Each row is a point. A path goes straight from each point to the next, and from the last back to the first. The post is the endless flat space through its rows: a point in 2 columns, a line in 3, a plane in 4, and so on, so that a path can go around it. Count how often the path circles the post. Going back the other way cancels.
In the rows, 100 means zero.

Post:
[[88, 132, 162],
[79, 96, 79]]
Path:
[[47, 121, 147],
[89, 53, 88],
[67, 109, 151],
[40, 111, 112],
[67, 98, 186],
[141, 59, 70],
[131, 114, 65],
[129, 144, 90],
[101, 68, 52],
[91, 57, 134],
[120, 116, 148],
[112, 174, 115],
[63, 136, 105]]
Times around: 1

Post:
[[114, 60, 94, 61, 78, 180, 85, 92, 105],
[117, 80, 91, 96, 56, 151, 77, 98, 8],
[96, 82, 124, 56, 160, 154, 79, 148, 97],
[90, 86, 62, 52, 98, 145, 122, 95, 42],
[103, 79, 70, 85, 33, 146, 97, 151, 68],
[114, 89, 180, 34, 147, 5, 62, 46, 178],
[104, 98, 30, 71, 119, 156, 53, 110, 62],
[98, 86, 85, 122, 136, 127, 102, 101, 111]]
Path:
[[118, 107, 101, 108, 73, 113, 80, 121, 89],
[152, 104, 78, 79, 123, 116, 146, 75, 50],
[108, 63, 109, 42, 98, 162, 104, 132, 29],
[118, 41, 92, 107, 96, 146, 52, 62, 80],
[85, 91, 87, 107, 68, 130, 78, 140, 61],
[72, 130, 100, 88, 99, 101, 64, 106, 75],
[87, 111, 69, 92, 119, 150, 101, 103, 107],
[78, 91, 71, 69, 80, 142, 97, 87, 117],
[64, 52, 95, 57, 81, 138, 115, 102, 34],
[113, 23, 116, 67, 109, 120, 112, 120, 39],
[163, 63, 132, 64, 89, 84, 97, 92, 97],
[163, 127, 104, 50, 122, 141, 53, 93, 11],
[91, 141, 75, 110, 100, 161, 91, 67, 65],
[81, 111, 138, 12, 51, 78, 80, 111, 41],
[69, 49, 107, 60, 95, 116, 116, 74, 87],
[111, 39, 47, 67, 125, 139, 58, 152, 91],
[152, 65, 80, 71, 64, 87, 88, 134, 98],
[144, 100, 74, 49, 80, 146, 142, 95, 110],
[118, 106, 124, 105, 88, 145, 55, 109, 75],
[92, 98, 104, 53, 111, 115, 100, 97, 107],
[112, 115, 47, 41, 118, 135, 62, 88, 50],
[119, 97, 74, 31, 168, 107, 103, 106, 58],
[125, 54, 109, 40, 85, 112, 104, 113, 85],
[108, 51, 141, 115, 82, 132, 100, 99, 81],
[73, 81, 64, 87, 105, 136, 94, 74, 109],
[94, 87, 99, 61, 99, 165, 91, 106, 115]]
Times around: 0
